Each row is a point. The window is the flat piece filled in between its corners: a triangle in 3 columns, a solid with four corners in 4, and so on. A path goes straight from each point to the next, and from the last back to the first. After which points does the path pass through the window?
(in the rows, 128 means zero)

Window (3 x 3)
[[ 71  92  73]
 [170 141 145]
 [163 189 163]]
Path:
(1): [115 151 198]
(2): [141 111 152]
(3): [180 163  81]
(4): [108 136  32]
(5): [ 98 100 119]
(6): [ 51  73 121]
(7): [ 91 110  61]
(8): [144 134  65]
(9): [108 110 147]
(10): [ 78  96 123]
(11): [127  91  65]
(12): [159 204 132]
Through the window after points: 4, 6, 8

Window (4 x 4)
[[126 227 114 229]
 [101 100 117 147]
 [166 134 142  84]
 [145 133 195  78]]
Path:
(1): [130  96 131 161]
(2): [185 167 163 186]
(3): [104 214 135 138]
(4): [129 146 164  72]
(5): [164 132 184 111]
(6): [165  88 158 154]
(7): [ 86 115 117  67]
(8): [152 188 143  42]
(9): [171 109 234 144]
(10): [180  93 157 156]
(11): [ 87 162 114  69]
(12): [119 201 150 113]
(13): [160 179 161 159]
(14): [165 142 174 171]
(15): [106 201 137 114]
(16): [ 89 121 112 135]
Through the window after points: 4, 10, 14, 16

Window (6 x 6)
[[121 107 120 174 131 102]
 [ 82 200  70 126 167 140]
 [148 217 112 190 104 147]
 [ 67 137 109 151  82 156]
 [183  66 171  13 181  84]
 [132 188 189  77 225 120]]
Path:
(1): [ 81 200 109 108 132  81]
(2): [119 210 173  86 191  71]
(3): [128 138 140 104 215 201]
(4): [145 104 135  92 177 161]
(5): [116 135 149  89 136 103]
(6): [111 135 157 113 130  35]
(7): [146 107 158 135 155 144]
(8): [145 168 126 180 146 184]
(9): [118 217 108 136 110  73]
(10): [100 163 148 143  96  76]
(11): [120 139 136 135 143 164]
(12): [122 163 117 117 168 162]
(13): [ 96 167 111 101 145  76]
(14): [ 67 176 113 168 115  76]
(15): [127 153  84 206 133 209]
(16): [116 145  71 133 191 201]
Through the window after points: 2, 4, 8, 12, 16

Window (9 x 9)
[[115 145 204  73 204 188 117  99 131]
 [131 148 127  52 188 164 106 181 158]
 [ 65  46 152 232 166 105  54 187 147]
 [140 221 100 125  60  47  77 137 105]
 [ 39 152 112 176  90  52 154 116 142]
 [ 98 108 166 214 213  73 157 131 171]
 [193 183 119  48  37 126 137 122 121]
 [144 162 155  29 106  72 135 140  93]
 [122 201 151 131  64  99 138 187  95]]
Path:
(1): [118 171 169  77 126 133  91 144 185]
(2): [109 131 161 121 128  94  89 155 159]
(3): [120 113 103 163 146 126 125 150  35]
(4): [139 180  71 162 120 106 118 155  27]
(5): [115 167 188  80  61  66 136 188 202]
(6): [ 93 163 166 102  97  73 125 123 163]
(7): [ 97 141  73 163 137 101 145 150  47]
(8): [111 121 110 148 155 111 115 159 100]
(9): [107 136 170 143 138  95 100 150 180]
(10): [103 133 179  79  84  81 102 180 225]
(11): [132 156 121 119 192 164 152 142  67]
(12): [127 161  89 135 158  98 141  74  37]
(13): [ 97 165 143 148  88  64 119 157 174]
(14): [108 141 153 107 130 105 116 145 166]
(15): [114 157 109 120 128 115 136 143 115]
(16): [136 158 128 132 176 117 139  99  17]
Through the window after points: 2, 6, 8, 12, 14, 16

Window (11 x 11)
[[136 129  98 111  90 105 111 168  38 142 142]
 [142 119 126 180 131 108 118 174  83 108 131]
 [134  67 144 145  94 144 130 143  37 188 152]
 [113 117 162 157   7 121 110  62 144 124 112]
 [ 99  73  99 148 137  96 103 159 117 136 131]
 [126 114 119 134 187  78 147  81 148  97 140]
 [213 151 115 168 190  78 109 130 201 149 116]
 [107 138 108 173 120 112 147  89 124 175 133]
 [107 187 169 125  65 106 158 246 168 179 143]
 [112 206 125  80 166 143  51 168 105  43  98]
 [102  60  77 144 102 142 169 130 135 114 122]]
Path:
(1): [150 133 140 143 120  78 113 151  83 167  39]
(2): [115 148 128 142 102 129 121 152 147 121 210]
(3): [131  99 104 140 111 119 112 130 128 131 172]
(4): [ 76  97 120 165 136  93 145 158 104 142  48]
(5): [131 155 135 120 111 110 128 133  80 155  32]
(6): [118  98 124 131 133 147  88 165  95 101 224]
(7): [124 126 113 166 124 120 122 132 143 128 172]
(8): [111 128 136 122 119  80 151 145  85 170  49]
Through the window after points: 3, 5, 7

Window (12 x 12)
[[156  86 129 155  92 142 100 160 150 140 172 143]
 [122 108 188 200 119 139  45 192 138 143 148  97]
 [148 159 135 118  85 130 157 105  82 124  85 133]
 [160 159 107  60 178 121  73 108 150  99 106 143]
 [151  92 167 160 114 143  42 112 138 176 157 112]
 [128 168 149 131 103 224 157  93  85  85  97 126]
 [162  40 197 168  79 126  77 154 177 134 124 111]
 [ 60 133 142 132  65 168 145  93 108 102  92 133]
 [107 128 169  88 111 179 158 126  90 137 101 152]
 [163 142 137  84 195 108  92  91  86  73 168 132]
 [122 179 158  93 115 156 168  95 127 113 138 105]
 [140 141 103 119 249 119 106  88 133 112 115 117]]
Path:
(1): [148  92 109  98  77 181 121 151 115 158 129  69]
(2): [131 125 140 127 103 166 120 129 116 132 121 102]
(3): [109 135 191 167 104 148 113  93 154 110 116 194]
(4): [133 137 175 145 125 147 134 106 120 130 122 158]
(5): [127 104 136 122 105 154 122 133 112 123 137  73]
(6): [125 159  95  80 136 170 145 116  88 105 112  82]
(7): [137 183 174 120 161 133 118  77 129 106 141 176]
(8): [122 138 197 130 151 101 115  76 132 128 147 197]
(9): [141 132 100  94 139 159 102 123  85  75 128  78]
(10): [130 140 132  98 149 146 112 112 106 105 111  93]
(11): [141 153 157 116 149 145 118  90 122 125 109 163]
(12): [137 130 176 167 137 116  93 108 135 118 144 183]
Through the window after points: 8, 12

Window (14 x 14)
[[139 157 112 128 229 185 151 114 165 139  93  74 125 134]
 [ 90 205 100 125 163 110 193 195 143  93 116  73 136 107]
 [ 93 134  81 200 144 146 162 140 125 130 110 151  98 108]
 [ 84 223 178 134 186 119 181 126 147 186 163  98 144 156]
 [213  37  77  38   7  55 186 160 151 152 116 142  68  69]
 [133 203 104 156  73 152 132 114 117  89 126  86 150  89]
 [138  56 212  79 118  84 141 146  92  67  72 219  89 121]
 [116 162  97 139 122 115 166  90 180  49 187 118  91 103]
 [186  30  53  45  54  28 138 151  39 133 149  99  63  40]
 [ 80 133 114 114 104 170 121 163 143 110 141  87  73 135]
 [ 82 137 101 131 164 155 179 123 147 113 138 103 191 188]
 [160 119 183 162 173  73  50 211 111  75 104 213 120 189]
 [ 94 232  98  93 174 150 170 110 134 120 114 155 112 192]
 [193  86 200  89 180 155 162 210  79 103 143 240 108 166]]
Path:
(1): [107 140  92 101 124 132 137 159 150 137 143 146 119 102]
(2): [194 120 152 142 133 116 208 130  96  97 125  85  97 188]
(3): [147 153 135 151 137 120 215  97 121  87 142  98  48 225]
(4): [ 99 161 112  71 159 138 104 166 142 114 117 200 165  70]
(5): [100 174 120  81 169 117 127 170 190 161 152 201 147  56]
(6): [153 124 141 114 124 112 178 150  96  56 126  82  97 175]
(7): [150 138 112 153  92  95 199 125 137  81  82  74  77 187]
(8): [113 166 118 116 135 140 111 135 135  96 174 155 135  74]
(9): [127 118  83  51 173 113 104 162 113 117 104 161 119  61]
(10): [155 112 144 145 100 116 177 162  91 136 132 119  99 164]
(11): [127 148 137 139 157 151 196 149 122  92  92  88  90 190]
(12): [100 161 123 106 129 132 121 156 165 120 161 163 137  97]
(13): [124 132 120  62 171 107  70 171 167 110 146 194 119  91]
(14): [149 124 140 149 114  82 174 150  70 125 120 102 103 156]
(15): [144 151 130 125 126 119 184 125  94 104 108 132  59 158]
(16): [113 126 104  99 140 146 113 129 161 129 143 149 144 120]
Through the window after points: 3, 7, 13

Window (14 x 14)
[[ 85  97  87 120 174 138 122 127 113 149  97  87 102  83]
 [ 81 114 151 141 123 134 219 120  75  70 135 162 171 101]
 [150 102  96 141 167 100 164  97 119 139 172  95 138  92]
 [126  78 213  76 141 143 144 124 130  96 126 128 152  97]
 [144 125  98 103 107  54 123 153 188 144 127 164 141 123]
 [137 169  75  91 232 128 163  98 117  70 144 160 116 139]
 [ 59 159 125  94 146 158 128 137 140 151 170 117 141  70]
 [108  89 114 135 150  78  87 164  48 199 137 193  99  98]
 [132 122 109 122 112  70 146 156 104  87 169 132 100 133]
 [178  87 111 111 132 181 151 135 103 139 127 110 130 105]
 [169 107 196 132 196 182 154 184 178 110 103  76 152 110]
 [  7 200 108 164 222 224  18  68 100 114 120 109 153  68]
 [102  54  88 128 125  85 103 185 177 142 177 161 131 125]
 [111 141 137 106 132 117 153  89 169 160 151 166  76 157]]
Path:
(1): [139 130 108 120 168 136 153 116 119  96 150 145 114  81]
(2): [110 123 109  87 204  93 142 113 124 133 137 108 159 198]
(3): [115 106 114 106 142  91 116 122 111 161 134  91 157 177]
(4): [119 128 115 119 143 126 149 144 179 107 139 197  90  50]
(5): [138  97 106 146 157 173 152 134 121  82 131 139  94  40]
(6): [ 95 116 145 116 159 143 143 127  98 132 140 121 160 135]
(7): [ 93 118 120 107 144 128 150 130  98 165 136  94 151 130]
(8): [165  95 141 151 150 164 103 145 166  76 127 169  95  51]
(9): [130 110 124 133 139 117 141 136 153 126 165 151  94  80]
(10): [ 94  85 102 100 147 106 125 139 122 146 131 121 180 177]
(11): [100 120 129 108 162 129 136 148 124 131 133 117 157 124]
(12): [129 120 128 118 153 136 131 132 126 106 157 152 107  50]
Through the window after points: 1, 3, 9

Window (14 x 14)
[[  7 102 220 164 115  91  88  81 133 119 100 129 110 110]
 [133  83 145 153 232  45 139  81 176 109 177  84 124 191]
 [174 151  74  90 152 113  99  96 166 186 107 197 201 142]
 [125 127 100 146 151  78  65 120 132 137 207  93  85 138]
 [132 223 110 143 163 180  23 182 156 139 150  88 150 119]
 [145 170 125 154 135 135 153 154 118  31 133 150 107 124]
 [ 77 119 150 115 157 152 131 193 109 119  76 136 195 148]
 [124 149  92 152 132 124  40 194 176 104  87  61 154 103]
 [ 85 110 114  42  88 170  79  80 185  76 130  50  96 153]
 [ 45 119 124 109 106 149 134 130 192 139  99  87  87 128]
 [154 162  99 146 147 164 144 137 110 107  87  62 156 154]
 [150 137 153  58 174 110 120  77 124 143 115 140  67 180]
 [136 117 142 129 207 175 129 143 117 190 120 161 136  47]
 [228 130 131  51  89 168 191 133 173 132 108 115 176 144]]
Path:
(1): [ 82 202 118  98 115  93 144 124 126  87 155  83 125 104]
(2): [106 193 139 103 132 110 111 138 159 123 119  64 142  91]
(3): [166  97  99 159 200 196  37 156 131 146 132 177 113 180]
(4): [169 112 109 151 112 177  80 186 163 140 136 109 149 188]
(5): [105 192 117  66 202  96 131 101 140 109  93  95 143  64]
(6): [100 172 114  84 137 122 133 131 154 138 134  76 142  95]
(7): [131  83 141 130 155 174  73 118 147 122 108 138 112 133]
(8): [128 106 154 121 137 160 126 120 131 131 109 155 138 155]
(9): [117 168 117  77 152 115 142 142 152 124 126  72 150 101]
(10): [110 170 117  38 166  80 159 137 122 107 158  53  91 131]
(11): [131  96 147 187 124 182  68 123 178 102 107 119 136 150]
(12): [136 127 129 148 142 151 112 147 148  95 116 131 139 132]
Through the window after points: 2, 6

Window (14 x 14)
[[177 155 118 147  53  89 121 146 159  83 119  68 144 125]
 [145  88 134  40 116 199 171 160  92 199 133 158 145 152]
 [130 157 146 196 168 179 173 135 161  80  81 102 183 188]
 [206  66 131 152 152 114 123 161 161  80 116 126 203  76]
 [ 93 188 163  64 141 144 164 112 126  89 146 192 135 121]
 [ 73 150 200 138 135 158  63 198 119 111 142 181 179 125]
 [101  23 161  89 181 180  59  55 125 190 204 167 135 120]
 [100  92 116  89 151 184 119 162 132 109  16 101 132 178]
 [226 112 164 249  92 155  58 172 137 111 110 146  81 143]
 [112 131 127  82 176 104 190 147  84 147 159 140 111 144]
 [108 114 115 181 127 136  46 150 211 125 178 176 100 116]
 [159 221 141 213 198 108 121 104 153 126 110 160 194 115]
 [ 72 111  82 159  93  60 160  78 152 119 175 149 122  20]
 [118 139  39 146 101 153 114 124 126  31  95  95 178 145]]
Path:
(1): [136 146 122 152 154 181 115 137 142 115 154  79 113  85]
(2): [138  96 129 158 118 118 119 129 154 120  98 185 146 170]
(3): [120  71 149 115  88  81 130 113  97 112 135 209 158 170]
(4): [ 96 176 131 158 201 195 102 163 175 136 158  86 128  63]
(5): [155 146 158 146 148 183 130 168 145 123 147  93 111  94]
(6): [157 118 124 143 103 111 113 122 124 121 106 185 164 159]
(7): [121 122 132  96  97 106 129 112 140 141  87 214 155 189]
(8): [109 125 134 115 157 172 133 141 132 103 114 113 135 118]
(9): [144 168 127 128 117 152 107 151 143 111 133  93 134  93]
(10): [151  90 112 147  79  89 151 124 136  98 107 143 170 178]
(11): [115  91 125 112 152 138 129 147 128 136 129 189 171 179]
(12): [120 165 144 140 156 209 115 128 136 141 109  94  82  47]
(13): [114 157 140 152 175 203 129 136 118 172 171  98 102  55]
(14): [132  79 137 127 124  88  93 110 148 103 130 187 167 169]
(15): [115 114 130 115  97 103 138 121 105 120 109 177 187 163]
(16): [137 130 141 124 175 176 134 134 143  99 139  88 110  68]
Through the window after points: 3, 5, 7, 9, 13
